Each row of a before or after table is a point. One or more steps were done to the points. Then noise was added and the rows were shuffled. The steps act on how far a point lies along the listed directions, d1 being the first. Name the steps. A step turns or swaps two directions, mirrors them in a line or flattens them onto one, adds a multiple of one to another, or multiplies one. Angles are multiples of 10 degrees, from the lower direction toward the higher: turns from -170 to 170, lines from 10 to 170 but not 90. Use the fewest steps. Two steps may share a direction if one is a turn and the other turns, adds or multiplies; they go together, in the order done. Otherwise the lowest direction goes first.
In the rows, 128 means zero.

Directions:
(1): [ 90 110]
(2): [110 166]
Before:
[[113  93]
 [112  99]
 [ 96 179]
 [188 126]
 [114 100]
 [146 117]
 [146 126]
 [163 102]
 [131 134]
 [155 158]
 [110 100]
 [ 92 154]
 [114 117]
 [124 148]]
After:
[[ 90 191]
 [ 80 175]
 [108 117]
 [103 124]
 [154 105]
 [109 125]
 [131 148]
 [137 126]
 [103 128]
 [172  87]
 [211  74]
 [150 110]
 [108 131]
 [173 126]]
Steps: add 1 times d1 to d2

Directions:
(1): [103 121 172  98]
(2): [124 160 102  86]
(3): [110  82 100 113]
(4): [178 111 138 105]
Before (10 x 4):
[[134 145 137 200]
 [169 126  99 102]
 [165 115 124 101]
 [159 112 113 126]
 [140  48 148 121]
 [ 91 115 131 155]
 [156 119 198 104]
 [103  80 164 161]
 [154 135 136 178]
 [109 101 114 151]]
After, 10 rows:
[[163  95 151 166]
 [101 133 153 121]
 [100 122 146 169]
 [101 129 152  98]
 [147 123 113 162]
 [132 101 182 129]
 [ 86 143 141  93]
 [119 125 128 202]
 [129 124 119 154]
 [163  96 185 102]]
Steps: swap d1 and d4; flatten d2 and d3 onto the line at 10 degrees

Directions:
(1): [116 160 128  92 120 193 119 120]
(2): [ 81 116 168 148 172 140 110 140]
(3): [128  76 125 134 124 149 124  67]
(4): [ 62 126  96 110 110 106 148 121]
(5): [128 162 119 171 150 142 179 104]
Before:
[[ 93 103 125 139 151 147 129  99]
 [139 133 132  83 112  90 112 170]
 [104 107 129 151 144 159 145  85]
 [ 98  91 131 114 125 166  96 103]
 [126 116 135 193 168 124 172  86]
 [ 90  76 134 142 132 118 135 122]
 [146 138 116 154 146 134 140 100]
 [166  99 139  87 110  93  84 186]
 [136 117 124 140 150 111 151 134]
 [136 107 154 169 165 152 148 103]
 [150 104 111 137 116 120 112  91]]
After (11 x 8):
[[ 91 174 120 123 134 140 123 134]
 [133 176 109  72 110 167 111 162]
 [ 90  37 169 167 175  77 107 134]
 [ 92 179 127  63 109 198  92 169]
 [153 166  80 105  88 105 163 135]
 [125 155  96 128 118 125 149 115]
 [144 110 112 129 134 102 154 132]
 [125 138  90  90  85 115 155 135]
 [137 146 133  95 112 150 116 176]
 [129  67 174 161 172  96 115 119]
 [125 194 101  71  92 174 135 154]]
Steps: turn d3 and d4 by 150 degrees; add -1.5 times d3 to d1; mirror d2 and d5 in the line at 120 degrees

Directions:
(1): [164 131 127 148 117  98 194 156 165 113 134]
(2): [135 128 121 114  56 156 127 170 104 145 154]
(3): [102  81 148 139 154 184 157 148 149 152 130]
Before:
[[131 111 110 146 120 119 157 145 140 125 125]
 [131 152 120 115 126 132 108 116 108 139 117]
 [ 91  95 156 141 188 154 129 116 154 132 115]
 [121 102 124 153 183 128 169 142 185 131 129]
 [108 140 124 141 198 109  96  67 120 123  98]
 [ 65  84 150 110 144 227  93 119 104 169 144]
 [ 87 115 123 114 142 167  63 105  95 133 126]
 [115 153 112 108 112  96  84 122 111 124 136]
 [ 88  92 140 128 128 191 120 150 111 169 134]
 [ 81  80 147  98 129 215 111 161 100 146 137]]
After, 10 rows:
[[148 165 120 110 175  52 117  89 125  66 102]
 [132 122 103 137  96 118 138 145 123 125 128]
 [116 158 122 103 108 106  63 106  92 118 127]
 [134 173 122 120 178  59  92  47 124  88 109]
 [ 92 102 137 134 167 141 131 132 156 145 128]
 [ 85 124 126 120 144 175  69 103  84 157 119]
 [134 156  94 109  71 115  87 151 101 136 151]
 [104 130 125 135 190 117  89  77 130 107 107]
 [144 166 116 137 151  59 113  89 126 106 105]
 [121 130 130 126 159 145 135 118 132 142 108]]
Steps: mirror d1 and d2 in the line at 30 degrees; multiply d3 by -1
